Rows are points. The last column is the point's height on a tilted bowl or saddle (a function of degree 2), plus a little noise. Count its main directions that bend up, bend down and stay straight.
(in the rows, 128 means zero)

Points (11 x 3)
[[125  96 135]
 [138  71 132]
 [ 75 149 192]
 [ 69 115 155]
 [101 119 147]
 [154 150 124]
 [173  89 167]
 [ 77 150 190]
 [115 131 148]
 [177 115 152]
 [183  99 168]]
Directions: 1 up, 1 down, 0 straight

Points (18 x 4)
[[100  95  83 136]
 [121 122 105 115]
 [143  85 140  84]
 [142 120  86 117]
 [ 62  83 159  68]
 [128 155  86 108]
 [177  98 134  77]
 [166 154 190  98]
 [113 152 135 104]
 [ 69 156 115  94]
 [111 132 125 107]
 [ 94 156 152  98]
 [128 142 160  98]
 [ 43  94 138  83]
 [ 66 138 151  87]
 [ 85 164 104  98]
 [ 43 106 125  92]
 [186 131 128  84]]
Directions: 1 up, 2 down, 0 straight

Points (27 x 5)
[[152 109  52 154  81]
 [103 105 124 170 104]
 [103 119 141 128 117]
 [150  99 126 160 130]
 [ 92  81  84 114  63]
 [ 79 104 115 152 100]
 [169 126 166  53  55]
 [ 41 173 144 241 101]
 [152 150 160 121  95]
 [180 119 130 140 130]
 [144  80 109 134 117]
 [177 105 108 108 110]
 [ 93 104 155 153 102]
 [142 140 154 178 108]
 [146 193 182 160  63]
 [143 121 143 138 119]
 [153 137 113 167 126]
 [ 56  72 123  84  79]
 [116  76 119 137 104]
 [ 96 143 133 122 128]
 [116  38  88 173  58]
 [131 120 103  98  90]
 [125 160 132 129 119]
 [169 106 175  98 109]
 [139 135 118 108 103]
 [ 97  72 137  98  99]
 [140 142 145 197 109]]
Directions: 1 up, 2 down, 1 straight

Points (40 x 7)
[[106 127 148 134 191 117 127]
 [119  93 103 109  88  84 171]
 [151 153 101  69 112 138 174]
 [142 202 112  83 153 146 173]
 [178 197 173 119 202 126 183]
 [ 96 169 174 143  85 147 146]
 [158 147  60 115 112 161 175]
 [ 43  83 129 102 102  97 175]
 [ 86  85 128  56 134 106 165]
 [118  97 144  95 172 141 123]
 [142 100 131  54 159 162 132]
 [155 124  45  94 132 102 178]
 [ 78 116 111 102 148 141 144]
 [149 123 115 101  97 125 163]
 [110 160 155 147  70 107 150]
 [116 165  81 101  92 108 168]
 [167 162  93  96 160  96 164]
 [123 136 190 129  99 162 165]
 [149 163 135 174 173 108 144]
 [164 147 156 127 125 124 155]
 [101 142  85 155 131 150 142]
 [ 99 109 170 141 114  70 147]
 [171  84 126 178 106 116 159]
 [165 134 165 199 183 212 177]
 [136 189 154  90 147 118 166]
 [161  97 114  84  85 143 174]
 [188 183  63 100 126 131 198]
 [201 140  99 155 173  46 174]
 [118  83  97  94 138 140 140]
 [ 61 176  55  89 128  94 176]
 [137 176 119  80 142 144 161]
 [157 134 144  94 166  76 147]
 [126 109  96 108 100 149 158]
 [115 167 179 108  94 122 164]
 [ 89 195 132 107 140 173 151]
 [110 149 105 134 101 125 143]
 [100  90 193 117 115 118 156]
 [106 149 125 103 156 130 139]
 [153 150 134 171 149 128 142]
 [135  54 171 102 112 174 153]]
Directions: 5 up, 1 down, 0 straight
